Each wall is flat, endless, passes through zero and stands at right angles to its row. A trip goes straight from one point to another. List the walls that it crosses, first one first.

Walls:
(1): [0.31 0.41]
(2): [-0.38 -0.13]
(3): [ 0.72 -0.06]
(4): [-0.28 -0.80]
(5): [0.71 0.08]
(6): [0.18 0.36]
(7): [ 0.64 -0.20]
(8): [ 0.18 -0.32]
(9): [-0.11  0.41]
(10): [ 0.20 -0.13]
(11): [0.10 0.26]
Trips:
[ 0.59 -0.40] to [-0.42  0.06] => 1, 2, 5, 3, 7, 10, 8, 9
[-0.18  0.38] to [0.04 0.18] => 2, 5, 3

Walls:
(1): [-0.28  0.57 -0.32 -0.08  0.12 -0.34  0.08  0.03]
(2): [ 0.23 -0.42 -0.27 -0.41 -0.04 -0.07  0.43 -0.26]
(3): [ 0.63 -0.23 -0.52  0.56  0.27 -0.03 -0.39  0.09]
(4): [ 0.07  0.36  0.37 -0.31  0.00  0.10 -0.41 -0.22]
(5): [-0.23  0.16  0.49 -0.12  0.13 -0.18 -0.85  0.35]
(6): [-0.05 -0.39  0.11 -0.30  0.61  0.23  0.23 -0.40]
(7): [ 0.43  0.34 -0.16  0.19  0.02 -0.32  0.48  0.10]
(8): [ 0.34 -0.31 -0.29  0.05 -0.40  0.06  0.84 -0.19]
(9): [-0.31 -0.53  0.89  0.09 -0.08  0.56  0.21 -0.68]
(10): [ 0.51 -0.49 -0.04 -0.13  0.57 -0.02  0.07 -0.23]
(11): [-0.17 -0.14  0.16 -0.35  0.01 -0.24  0.24 -0.37]
(12): [ 0.63 -0.52  0.20  0.20 -0.23 -0.24  0.05 -0.56]
Trips:
[0.21 0.46 0.46 0.10 0.40 0.47 0.27 0.49] to [ 0.06 -0.32 -0.19  0.54 -0.03 -0.02  0.06 -0.28] => 10, 3, 5, 4, 8, 12, 2
[ 0.38 -0.16  0.43  0.14 -0.04  0.03 -0.43  0.46] to [ 0.44 -0.10  0.24  0.30  0.34 -0.22  0.06 -0.12] => 9, 7, 6, 4, 8, 5, 2

Walls:
(1): [ 0.25  0.26 -0.13  0.03 -0.03  0.14 -0.17  0.54 -0.39  0.37  0.49 -0.45]
(2): [ 0.48 -0.63  0.00 -0.10 -0.02 -0.66  0.32 -0.24 -0.61  0.58  0.06  0.43]
(3): [-0.02 -0.10  0.04  0.29  0.12  0.17 -0.18  0.20  0.50  0.07  0.35  0.30]
(4): [-0.22 -0.24 -0.48  0.30 -0.23  0.14  0.12  0.30  0.15 -0.17 -0.39  0.31]
(5): [ 0.19 -0.05  0.40  0.60 -0.09 -0.33 -0.37  0.42 -0.72 -0.29  0.56  0.23]
(6): [ 0.02 -0.40 -0.26  0.46  0.27 -0.31 -0.21 -0.27  0.20  0.59  0.40  0.31]
(7): [ 0.24 -0.30 -0.20  0.14  0.03 -0.49  0.21  0.31  0.26  0.17  0.14 -0.42]
(8): [ 0.27 -0.22  0.18  0.21 -0.46 -0.41  0.50 -0.14 -0.63 -0.96 -0.28 -0.15]
(9): [ 0.17 -0.32  0.27  0.54 -0.24 -0.18  0.40  0.39  0.81  0.01 -0.31  0.37]
Trips:
[-0.05  0.24 -0.12 -0.38  0.04 -0.01  0.31  0.57  0.29 -0.04 -0.07  0.51] to [ 0.46 -0.31 -0.16  0.16  0.26 -0.01  0.25 -0.39  0.31 -0.74 -0.81 -0.49] => 7, 8, 3
[ 0.62 -0.41  0.50 -0.36  0.21 -0.02  0.22 -0.66 -0.08 -0.07  0.29 -0.09] to [ 0.20  0.27  0.02 -0.41 -0.62 -0.09 -0.28  0.08  0.21  0.26  0.27 -0.04] => 1, 6, 8, 3, 2
[-0.02 -0.24 -0.20  0.45 -0.02 -0.47  0.00 -0.44  0.06  0.33 -0.64 -0.08] to [ 0.06 -0.31  0.29  0.57  0.05 -0.48 -0.60  0.10 -0.06  0.09  0.38  0.37] => 5, 3, 8, 4, 1
[-0.31  0.02 -0.19  0.29  0.12 -0.22 -0.23  0.07  0.81  0.10  0.15  0.58] to [-0.51 -0.06 -0.56  0.51 -0.33  0.21  0.20  0.62 -0.03 -0.18  0.16 -0.08] => 5, 1, 8, 6

Walls:
(1): [-0.13 -0.80  0.33 -0.09 -0.27  0.05  0.66 -0.47  0.04  0.23 -0.23 -0.28
  0.36 -0.41  0.85 -0.28  0.26  0.23 -0.33  0.14 -0.10  0.24 -0.11  0.47]
(2): [ 0.04 -0.33  0.57 -0.07 -0.26 -0.16  0.29  0.20  0.34 -0.45 -0.12  0.25
  0.09 -0.17 -0.20 -0.48 -0.51  0.48 -0.48 -0.26 -0.50  0.19  0.11  0.26]
(3): [-0.01 -0.03 -0.10  0.53  0.04  0.08 -0.07  0.62  0.07  0.33 -0.41 -0.62
  0.50 -0.48 -0.11  0.17  0.45  0.27 -0.77  0.59 -0.84 -0.23 -0.13  0.37]
(4): [-0.81  0.20 -0.12  0.27 -0.27  0.12 -0.32  0.60  0.32 -0.19  0.24 -0.31
 -0.34 -0.39 -0.16  0.17  0.17 -0.59 -0.43  0.14 -0.39  0.17  0.10 -0.52]
(5): [-0.19  0.68 -0.29 -0.34 -0.10 -0.35 -0.60  0.41  0.23 -0.20 -0.10  0.43
 -0.27  0.07 -0.44 -0.28  0.29 -0.36 -0.77  0.42 -0.38 -0.58 -0.42 -0.62]
(6): [ 0.06  0.52 -0.78 -0.19  0.29  0.32 -0.13 -0.39  0.26  0.16 -0.34 -0.08
  0.37  0.39 -0.17 -0.10  0.13 -0.01  0.32 -0.25 -0.48 -0.32  0.34 -0.19]
(7): [ 0.26  0.21 -0.12 -0.85 -0.24 -0.29 -0.21  0.02 -0.83  0.28  0.00 -0.01
  0.11  0.24 -0.49 -0.06 -0.24  0.07  0.16 -0.11  0.18  0.39 -0.16 -0.25]
(8): [-0.50  0.12  0.03 -0.71  0.14 -0.24  0.01  0.16  0.34 -0.58  0.75 -0.37
  0.55 -0.90 -0.11 -0.43  0.37 -0.07 -0.51  0.13  0.06  0.47 -0.46 -0.40]
(9): [ 0.09 -0.12 -0.57 -0.09  0.03  0.08  0.14 -0.30 -0.59  0.04  0.11  0.21
 -0.17 -0.21  0.39 -0.01 -0.27 -0.61 -0.65 -0.48 -0.45 -0.22 -0.47 -0.27]
(10): [ 0.03 -0.28  0.19 -0.09  0.15 -0.26  0.39  0.25 -0.21  0.36 -0.38  0.16
 -0.19 -0.05  0.22 -0.15  0.51  0.37  0.44 -0.41 -0.41 -0.34 -0.35 -0.59]
Trips:
[ 0.30 -0.01 -0.02 -0.41 -0.12  0.06  0.43 -0.46 -0.06  0.12  0.07 -0.03
 -0.53 -0.13  0.87  0.14 -0.48 -0.46  0.31  0.11 -0.09  0.49  0.31  0.07] to [-0.10  0.41 -0.10 -0.08  0.59  0.11  0.27 -1.14  0.26  0.37 -0.19  0.47
 -0.19 -0.91  0.06  0.42 -0.43 -0.13  0.28  0.15  0.20 -0.04  0.32  0.30] => 7, 6
[-0.09 -0.05 -0.21  0.20 -0.37 -0.45 -0.06  0.44 -0.20  0.24  0.20  0.28
 -0.32 -0.15  0.07  0.38  0.54 -0.60 -0.47  0.36 -0.50  0.63  0.45  0.15] to [-0.75  0.02  0.30 -0.21 -0.13 -0.12  0.26  0.15  0.28 -0.04  0.30 -0.31
  0.15 -0.32 -0.23  0.17  0.06  0.30 -0.22 -0.14 -1.07 -0.57 -0.24 -0.34] => 2, 10, 6
[-0.71  0.32 -0.38  0.21  0.31 -0.08  0.18 -0.14  0.15 -0.08 -0.05 -0.84
  0.93  0.04  0.64 -0.16 -0.48 -0.11  0.27  0.35 -0.21 -0.47  0.47 -0.10] to [-0.10 -0.07 -0.03  0.17  0.07 -0.09  0.56  0.29 -0.52 -0.05 -0.45 -0.17
 -0.32 -0.08 -0.18  0.19  0.00  0.04  0.23  0.36 -0.36  0.09  0.78 -0.79] => 10, 8, 1, 7
[ 0.05  0.28  0.39  0.19  0.00 -1.03 -0.34 -0.02  0.13  0.31 -0.32  0.13
 -0.06  0.11 -0.09 -0.06 -0.51 -0.44 -0.32  0.23 -0.01 -0.40 -0.40 -0.14] to [ 0.00  0.24  0.18  0.67  0.12 -0.24  0.57  0.73 -0.07 -0.29  0.51  0.28
 -0.61 -0.04 -0.79 -0.08 -0.31  0.27 -0.31 -0.20  0.46  0.07 -0.07 -0.16] => 10, 3, 9, 8, 7

Walls:
(1): [ 0.07 -0.07  0.41 -0.06  0.32  0.29 -0.14 -0.28  0.22  0.02 -0.10 -0.45
 -0.12  0.28 -0.65  0.49  0.04  0.23 -0.05 -0.55  0.01  0.17  0.11  0.01
  0.10 -0.15  0.17 -0.14 -0.19 -0.74  0.18  0.11  0.25  0.38 -0.16  0.04
  0.17  0.19  0.16 -0.05 -0.49 -0.44  0.54 -0.36  0.03 -0.20 -0.15  0.03]
(2): [ 0.16 -0.15  0.41  0.07  0.70 -0.24  0.46 -0.21 -0.31 -0.52  0.32 -0.17
 -0.14 -0.26  0.00 -0.10  0.07  0.46 -0.44 -0.28  0.13  0.20 -0.42 -0.32
  0.18  0.09  0.25  0.11 -0.22 -0.31 -0.08 -0.13 -0.35  0.54 -0.26 -0.01
  0.29  0.37 -0.30 -0.23  0.35 -0.05  0.47  0.58  0.15 -0.33  0.24 -0.16]
(3): [ 0.18  0.19 -0.24  0.17  0.40  0.32  0.35 -0.57 -0.18  0.11 -0.18  0.07
 -0.15  0.51 -0.23  0.16 -0.04  0.22  0.10 -0.03 -0.31  0.74 -0.04  0.13
 -0.19 -0.04  0.18  0.49 -0.12 -0.05 -0.32 -0.67  0.38 -0.19  0.02 -0.57
  0.13 -0.50 -0.40 -0.37  0.05  0.15  0.02 -0.12  0.02 -0.45 -0.04  0.17]
(4): [-0.03  0.45  0.61  0.13  0.38 -0.02 -0.23  0.25  0.21  0.03  0.13  0.11
  0.21 -0.26 -0.51 -0.01 -0.23 -0.42 -0.16 -0.03 -0.02  0.10  0.50 -0.25
  0.20  0.45  0.28  0.13  0.18  0.31 -0.52  0.25 -0.50 -0.19 -0.19 -0.22
 -0.53  0.13 -0.15 -0.39 -0.05  0.02  0.21  0.33  0.12  0.10 -0.20 -0.29]
(5): [-0.24 -0.05  0.31 -0.31  0.41 -0.08 -0.37 -0.07  0.26  0.29  0.10  0.01
  0.12 -0.21  0.15  0.06  0.34 -1.01 -0.15 -0.43 -0.28  0.30 -0.17 -0.22
  0.41  0.37 -0.07  0.12 -0.21 -0.30 -0.09  0.27  0.12  0.10  0.07  0.38
 -0.09 -0.15  0.83 -0.83 -0.01  0.09  0.22  0.42 -0.05  0.01 -0.08 -0.08]
(6): [-0.10 -0.01  0.25 -0.03 -0.13  0.29  0.08  0.23  0.25  0.64 -0.17 -0.06
  0.52  0.07  0.53  0.11  0.02  0.04  0.36  0.44  0.73 -0.10  0.03  0.22
 -0.13  0.21  0.58  0.22  0.64 -0.11  0.31  0.13  0.13  0.11  0.00  0.63
 -0.21 -0.23 -0.10  0.45 -0.09  0.25  0.66 -0.28  0.48 -0.15 -0.29 -0.48]
(7): [-0.30  0.02 -0.66  0.27  0.04 -0.26  0.04 -0.09  0.38  0.38  0.61 -0.32
  0.50  0.25  0.39  0.00 -0.34  0.21 -0.32  0.40  0.72 -0.30 -0.13 -0.15
 -0.20 -0.20  0.02 -0.27 -0.17  0.16  0.08  0.09  0.44  0.12 -0.18  0.40
  0.29  0.00 -0.54  0.04  0.58  0.30 -0.24 -0.36  0.35  0.35  0.24  0.12]
(8): [ 0.01 -0.47 -0.32 -0.11 -0.03 -0.24  0.14 -0.47 -0.26 -0.05 -0.44  0.43
  0.37 -0.60  0.40 -0.30  0.18 -0.06  0.19  0.03  0.03  0.37  0.54  0.18
 -0.05 -0.54  0.27 -0.28 -0.15 -0.12  0.20 -0.03  0.43 -0.66 -0.47 -0.17
  0.18  0.87 -0.08 -0.21 -0.02  0.09  0.02 -0.20  0.19  0.24 -0.47  0.10]
(9): [-0.10 -0.28 -0.44 -0.06 -0.39  0.40 -0.37 -0.17  0.06 -0.34  0.36 -0.15
 -0.10 -0.49  0.08 -0.07 -0.74  0.13  0.13  0.09 -0.43  0.25  0.15  0.70
 -0.12 -0.47  0.01  0.15  0.00 -0.18  0.23 -0.65  0.61  0.32  0.09  0.67
  0.38  0.42 -0.24 -0.13  0.01 -0.05 -0.01 -0.19 -0.31 -0.07  0.34  0.00]
(10): [ 0.65  0.47  0.14 -0.41 -0.15  0.15  0.32  0.21  0.40 -0.05  0.28 -0.26
 -0.18 -0.46 -0.86 -0.57 -0.75  0.46  0.34  0.62 -0.34 -0.28  0.25  0.37
 -0.61  0.30 -0.37 -0.21  0.08  0.05 -0.10  0.57  0.48  0.50 -0.79 -0.20
  0.03  0.06  0.38  0.19 -0.61 -0.16  0.23  0.32 -0.13  0.13 -0.20 -0.27]
(11): [ 0.20 -0.11 -0.31 -0.36 -0.08  0.59  0.05 -0.49  0.54  0.03  0.09 -0.02
  0.10  0.43 -0.06 -0.02  0.38  0.52  0.23  0.51 -0.40  0.16 -0.32  0.31
 -0.63  0.18  0.29 -0.05 -0.30 -0.27  0.13 -0.19 -0.20  0.45  0.13  0.06
  0.40 -0.15  0.08  0.22 -0.04 -0.21  0.00 -0.74 -0.31 -0.49 -0.59  0.32]
(12): [ 0.18 -0.02 -0.18  0.29  0.10 -0.29 -0.03  0.17  0.02  0.22  0.17 -0.11
  0.30  0.12  0.19 -0.63  0.05  0.18 -0.35 -0.30 -0.42 -0.14  0.08 -0.03
  0.04  0.13 -0.14  0.15  0.04 -0.10  0.06 -0.35 -0.14  0.36  0.14 -0.17
  0.08 -0.12 -0.16  0.12  0.36  0.35 -0.38 -0.08  0.02 -0.67 -0.64 -0.01]
Trips:
[ 0.27  0.02  0.06  0.11  0.30  0.40 -0.27  0.05  0.62 -0.27 -0.30  0.52
  0.57  0.40  0.35 -0.31 -0.03  0.02  0.01  0.01 -0.52 -0.46 -0.64  0.06
 -0.30 -0.34 -0.45 -0.23 -0.44  0.40  0.17 -0.21  0.34  0.20  0.21 -0.17
 -0.29  0.02 -0.50 -0.19 -0.14  0.12  0.25 -0.67 -0.35  0.43 -0.31 -0.14] to [-0.52  0.01  0.17 -0.02 -0.08  0.11  0.71  0.29 -0.40 -0.08  0.29 -0.11
 -0.42 -0.44 -0.66 -0.12 -0.46 -0.26 -0.23  0.59 -0.05 -0.04 -0.25  0.27
  0.23  0.33 -0.59 -0.34  0.31 -0.36 -0.65  0.46  0.28 -0.26  0.19  0.00
  0.67  0.65 -0.18 -0.45  0.10  0.37  0.72 -0.20 -0.10  0.10 -0.03 -0.07] => 12, 3, 4, 2, 1, 11, 5
[-0.28  0.11  0.18 -0.85 -0.01 -0.02  0.19  0.14  0.61 -0.23 -0.52 -0.26
  0.29 -0.27 -0.12  0.27  0.45 -0.11 -0.59  0.40 -0.21  0.49 -0.15  0.01
  0.20  0.01  0.13  0.02  0.62 -0.48  0.26  0.51  0.02  0.31 -0.53  0.16
  0.29  0.13 -0.18 -0.13 -0.15 -0.57 -0.18  0.40 -0.32  0.41  0.10 -0.21] to [-0.17 -0.02 -0.02  0.32  0.38  0.09 -0.42 -0.07  0.70 -0.53 -0.31 -0.72
 -0.49  0.02  0.17  0.06 -0.22  0.01  0.22  0.04 -0.26  0.01 -0.22 -0.31
  0.50 -0.09  0.17 -0.02  0.22  0.15  0.13  0.17  0.00  0.45 -0.74 -0.03
  0.27 -0.12  0.53 -0.49 -0.38  0.41  0.05  0.46 -0.54 -0.09 -0.07 -0.22] => 9, 8, 6, 11
